Each row is a point. To make a cloud, some directions were put in groups of two or more. Within a group, all points are equally far from the middle, so they leave a hole (a ring in 2 directions, a hollow ball in 3). The other directions are filled evenly. Then the cloud was stretched, turned, moved and blurred a little. How many holes are there, and how many directions does each take, smallest first?
(in the rows, 128 means zero)

Cloud:
[[ 67 138]
 [104 123]
 [107  76]
 [159 104]
 [ 85 167]
 [172 130]
 [ 54 115]
 [106 184]
 [ 69 107]
 [112 212]
 [186 133]
 [131 108]
 [160 120]
 [154  84]
 [ 90 110]]
Holes: 0

Cloud (20 x 3):
[[107 164 139]
 [142 167 163]
 [104 146  89]
 [129  91  66]
 [149 123  70]
 [170 156 111]
 [143  82  69]
 [138 126  69]
 [ 90  80 172]
 [158  73 185]
 [128 168 154]
 [197 112 153]
 [181  63 132]
 [179  86 180]
 [ 75  97 154]
 [180 123  90]
 [190  82 155]
 [ 74 125 136]
 [ 84 145 130]
 [141 147 188]]
Holes: 1 (3)

Cloud, 28 rows:
[[148 143 102  58]
 [ 66 112 171 159]
 [124 178  90 150]
 [159  71 122 125]
 [126 115 124 188]
 [101 132  88 184]
 [102 126  99 188]
 [109  60 141  98]
 [ 79  86  59 123]
 [ 67 150  72 108]
 [122 129 136  49]
 [ 70 176 103 120]
 [105  54 107 110]
 [ 84 109 120 185]
 [152 162 176 107]
 [123  99  48  83]
 [157 142 168  82]
 [ 73  78  79 135]
 [124 174  86 155]
 [154  97  57 100]
 [140 121 104 182]
 [ 77  84  65 128]
 [120 133  93 186]
 [135 113 164  63]
 [114 178 182 134]
 [159 161 140  81]
 [127 115 126 190]
 [ 87 117 102 185]]
Holes: 2 (2, 2)

Cloud:
[[200 163 111 113 146 111]
 [230 155 111  52 169 141]
 [191 122 220 129 110 131]
 [194 227 121  97 168 147]
 [215 104 145 118 121 125]
 [116 191  96  84  83 146]
 [103 158 170 141 188 151]
 [130 130  87  63 129 142]
 [133 131 130  44 127 177]
 [217 151 164 141 127 113]
 [109 164  99 114  85 134]
 [143  92 178  81 103  79]
 [ 88 173 181 138 127 128]
 [140 201 141 147 189 116]
 [202 169 132 147 101 122]
 [210  96 130 130 163 134]
 [117 179 156 168 116 104]
 [127 115 215 150 157 108]
 [114 191 106 136 144 111]
 [166 108 105  84 157 134]
 [174 130  87  57 170 133]
 [188 125  91 146 155 126]
 [ 99 139 154 103 186 157]
 [148 147 143 106 200  57]
 [203 172 107 123 118 131]
 [111 160 199 163 121 145]
 [ 94 107 172 116 124 147]
 [163 188  96  77 117 112]
 [142 146 209  89 123 147]
 [ 81 188 138  96 123 157]
 [134 106 185 111 186 122]
 [200 113 187 135 186 124]
 [137 109 194 139 191  73]
 [129 145 208 153 142 151]
 [128  83 154  87 163  88]
 [119  91 184  93 144 119]
 [147 193 163 171 171 150]
 [140 155 205 163  97 184]
 [ 98 191 135 124 103 150]
 [ 86 129 128 197 172 134]
 [112 180 129 127 141 180]
 [157 220 163  73 164 153]
 [136 121  95 104 117  89]
 [ 93 153 192 175 157  82]
 [131 153  90  62  86 161]
 [ 81 171 109 141 198 142]
 [137 135 154  37 169  74]
 [177 105 142 108 125 183]
 [ 78 124 134 119 183 142]]
Holes: 1 (3)

Cloud:
[[130 104 101 143 105 195 174 206]
 [138 153 189 114 138 163 157 174]
 [139 160  87 106  86  66 204 169]
 [146 103 126 148  53 194 115 178]
 [ 70 121  91  89 106 171 165 183]
 [ 93 117 169  65 121 118 189 140]
 [157  89 150 180 193  94 132 108]
 [121 124 158  88 127 179 186 165]
 [107 120  92 116  40 159 169 114]
 [ 79 168 177 133  92 160 159 165]
 [126 143 100 129 101 153  64 201]
 [152 171 128 185  90 175 119 165]
 [180 117 159 166 121 138 186 131]
 [112 156  74 192 131  71 102 136]
 [151  78 101 111  82 133  98  82]
 [150 120 107 168  55 145 189 145]
 [183  89  83 137 170 125 105 120]
 [ 88  78 159  97 156  88 143 153]
 [159 109 165 172  68 174  88 161]
 [143 116  90 178 157  74  61 141]
 [181 156  70 121 114 166 141 134]
 [ 85  66 134 132 110  79 132  88]
 [144 177 159 132 184 157  93 122]
 [101  78  92 114  63  94 121  91]
 [ 94  85 172 154 104  75 141 181]
 [145 103  90 145 136 182 185 176]
 [112  92 194  94  91 148 119 169]
 [110  78  90 181 168 122  99 166]
 [182 103 146 103  75 169 101 138]
 [ 86 133 149 107 143  97 185  70]
 [158 136  48 161 107 164 134 166]
 [124 139 117 134  77 166 141 231]
 [106  75 184 149 149 147 107 196]
 [109 176  54 160 143  75 132 166]
 [104 123 188 126 188  91 120 163]
 [149 100  88 141 174 102 188 152]
 [125 196  84 139 139  58 145  87]
 [ 99  85 113 201 146 112 169 177]
 [ 91  79  87 153 107  97 169 181]
 [120  60 133 103 133 118 132 193]
 [115  48 123 157 120  83 142 156]
 [144 160 136 157 165  47 112  77]
 [ 87 140 131  76  84 158 202 177]
 [140  51 119 156 106  96 140 184]
 [ 68  84 102  97  81 103 144 167]
 [ 53 117 119 137  97  97 200 116]
 [157  97 104 174 194 103  63 132]
 [137  49 121 180 150 104 115 115]
 [188 150 116 141 161 102  76 180]
 [ 84  92  82 101 112  95 106 167]
 [ 92 140 150 134 115  78 222 119]
 [125 114 128 137  59 201 143 186]
 [107 182 148 105  96  96 192 195]
 [ 62  93 115  93  75 135 154 181]
 [120 110 104 182 172 111 199 155]
 [195 122 162 143 135 133 115 202]
 [132  86 177 185 186 129  85 181]
 [177  51  99 151 112 129 114 150]
 [130 121 135 199 119 104 208 155]
 [143 100  93 143 177  59 105 103]
 [158 119 119 205 171  99  50 141]
 [143  89  92 138 169 146  57 160]
 [117 182 158 108 141  97  98  64]
 [184 102  82 117 160 140  93 157]
 [107 120 136  86 165 177 154 115]
 [130 160  46 179 124  89 132 128]
 [136 140 151 170 123 179 171 213]
 [152 167  99 196  75 120 112 130]
 [ 72 128  71 148 113  91 158  90]
 [143 167 161 160 167  43 154 151]
 [139 131  60 171 177 143 148 137]
 [142 146 149 210  85 143 152 139]
 [ 63 177  98 119 132 135  87 159]
 [106 105 171 202 114 163 109 111]
 [143  58 161 182 155 153  97 110]
 [ 92 166 132 191 140  75 112 188]
 [171 120 176 198 115 134  66 123]
 [133 104 105 133 200 102  75 157]
 [138 188 141 184 146 157 126 115]
 [177 128 138 194 175  93  63 107]
 [116 159  65  97  77 120 169  85]
 [131  49 131 136 132 163 115 196]
 [151 112  68 143 126 182 173 172]
 [119 120 205 141 105  86 119  85]
 [ 40 154 124 103 142 121 174 113]
 [127  88 138 120  83 128 119 222]
 [148 150 143 120 128  97 192 215]
 [163 129  69 137 117 119 194 202]]
Holes: 3 (2, 3, 3)
